Rows are points. Each copy is the shape, with its points in the same order, stretched, turned, moved and blurred by noise. Is it also mirrored, or only turned?

Shape (8 x 3):
[[ 2.0 -1.7  0.0]
 [-4.2  3.7  0.0]
 [-0.2 -1.8 -4.9]
 [ 4.0  4.0  0.3]
 [-6.4 -0.4 -2.5]
 [ 4.2 -1.1 -1.8]
 [ 3.5 -3.9 -1.1]
 [-5.4 -1.7  1.5]]
Copy 1 (8 x 3):
[[ 3.9 -0.9  2.7]
 [-3.1  2.6 -4.2]
 [ 1.0 -3.1 -2.1]
 [-0.7  1.2  6.6]
 [-1.4 -1.4 -7.8]
 [ 2.8 -1.7  4.4]
 [ 5.5 -2.8  3.3]
 [ 2.7  1.5 -5.8]]
Copy 1 is: mirrored
Copy 2 (8 x 3):
[[ 0.8 -0.3 -1.2]
 [ 2.6  1.1  6.6]
 [-0.2 -5.0  0.2]
 [ 6.3  1.0  0.3]
 [-1.6 -1.7  6.2]
 [ 2.6 -2.2 -2.7]
 [-0.3 -1.1 -3.8]
 [-2.8  2.1  3.9]]
Copy 2 is: mirrored
Copy 3 (8 x 3):
[[ 3.7  1.1  1.5]
 [-1.2 -4.1  4.4]
 [ 5.6 -3.5  0.8]
 [-1.2 -0.1 -1.6]
 [ 3.1 -5.0  5.4]
 [ 4.3  0.5 -1.2]
 [ 5.9  1.5  0.4]
 [ 2.3 -1.6  6.7]]
Copy 3 is: only turned

Shape (7 x 4):
[[-6.0 -2.7  3.8 -4.4]
 [-3.2 -5.3  0.3 -4.5]
 [ 4.1 -1.9  3.4 -0.2]
 [-2.9  4.1  4.6  0.3]
 [ 2.3  3.5 -1.1 -1.1]
 [ 4.4  1.2 -0.5  3.9]
 [ 1.9  4.3 -0.5 -1.8]]
Copy 1 (7 x 4):
[[-2.1 -4.7  7.1 -6.9]
 [ 0.8 -3.5  8.5 -3.1]
 [-3.1 -0.8  1.2  1.8]
 [-3.4 -3.6 -1.5 -4.6]
 [ 1.2 -0.1 -1.3 -1.2]
 [-0.1 -1.9 -2.0  4.1]
 [ 0.9  0.7 -1.9 -2.7]]
Copy 1 is: only turned
Copy 2 (7 x 4):
[[-5.3  0.2 -0.4 -5.6]
 [-4.7 -1.9 -3.9 -0.4]
 [-0.8 -4.8  1.9  3.0]
 [-0.5  1.6  5.8 -5.8]
 [-0.7  1.7  1.6  3.0]
 [ 3.2 -1.6  1.5  3.4]
 [-1.6  2.6  2.1  2.7]]
Copy 2 is: mirrored
Copy 3 (7 x 4):
[[ 8.4 -4.5 -0.9 -0.7]
 [ 4.2 -4.3  2.8  1.8]
 [-2.4 -1.1  0.0  5.5]
 [ 5.2  0.6 -5.1 -3.7]
 [-0.2  4.6  0.1  0.9]
 [-6.3  3.0 -0.5 -0.5]
 [ 1.4  5.3 -0.3  1.1]]
Copy 3 is: mirrored
Copy 4 (7 x 4):
[[-7.0 -0.6 -2.4 -2.9]
 [-2.6 -4.3 -3.2 -3.1]
 [ 1.7 -2.9  4.4  2.0]
 [-5.7  5.7  1.2  1.7]
 [ 2.0  3.0 -0.5 -0.6]
 [ 2.4  1.1  1.8  5.1]
 [ 0.7  3.4 -0.4 -1.4]]
Copy 4 is: only turned

Shape (10 x 6):
[[-0.4 -3.8 -1.9 -3.2  1.9  1.2]
 [ 3.6 -0.9  2.1 -3.2 -2.4  1.8]
 [-2.2  3.1 -6.0 -2.3 -5.2  2.1]
 [ 0.6 -3.6  4.8 -4.8  2.1 -1.6]
 [-5.2  2.2 -1.3  0.3  2.2  3.2]
 [-3.4  3.7  4.1  5.1 -0.1  2.0]
 [-0.1  2.7  1.3  3.8  0.4  2.5]
 [-5.0 -0.9 -0.1  0.3 -2.4 -1.2]
 [ 4.9 -1.2  1.5  3.5  3.8  0.1]
 [ 1.4  2.8  2.7 -5.2  3.2 -0.9]]
Copy 1 (10 x 6):
[[ 1.5  0.0  3.3 -1.9 -0.8 -1.6]
 [ 0.6 -1.4  5.3  2.1  0.8  4.3]
 [-8.4 -4.5  1.6 -4.9 -6.6 -1.8]
 [ 3.6  2.7  4.1  1.5  5.9  2.3]
 [-3.6  2.2 -0.3 -5.1 -4.7  0.9]
 [-1.8  2.1 -3.6 -1.5 -1.2  5.9]
 [-0.8  0.8 -1.5  0.3 -2.7  4.1]
 [-2.4 -1.4 -2.1 -4.5  0.5 -1.2]
 [ 5.8  1.9 -0.5  5.1  0.7  2.1]
 [-1.5  4.4  4.2  2.4  1.6  2.5]]
Copy 1 is: only turned
Copy 2 (10 x 6):
[[ 0.6 -4.3  2.2  0.8  0.7  2.9]
 [-2.2 -3.2  2.4 -3.6 -4.2 -3.5]
 [-5.7 -0.5 -2.5  1.4  0.5 -7.3]
 [ 4.7 -6.7  4.7  1.6 -3.6 -0.4]
 [-1.7  4.6  6.0  3.7  3.8 -2.0]
 [ 0.4 10.0  5.1  0.4  3.1 -4.7]
 [-2.3  8.2  2.5 -2.0  1.6 -2.0]
 [ 3.7 -0.7  0.0  3.6  3.1 -3.4]
 [-0.4  5.4 -1.1 -4.7 -0.8  5.3]
 [-1.4 -1.8  4.1  2.7 -6.0 -4.9]]
Copy 2 is: mirrored
Copy 3 (10 x 6):
[[ 0.7 -1.6  0.8 -3.0  2.0  1.5]
 [ 3.2  2.1 -3.0 -1.5  5.4 -0.9]
 [ 4.7 -2.0 -1.0  3.8 -1.3 -7.0]
 [ 1.8 -0.9 -2.2 -2.9  6.6  5.6]
 [ 1.9  1.2  1.7  1.4 -4.6  2.6]
 [-2.0  5.7 -2.3  3.4 -2.6  4.0]
 [-1.9  5.0 -0.6  1.6 -0.9  0.9]
 [-1.9 -1.8 -2.2  2.2 -0.3  1.6]
 [-5.7  5.0  1.8 -1.8  4.3  1.9]
 [ 7.1  0.7  1.2  1.7  4.7  2.5]]
Copy 3 is: only turned
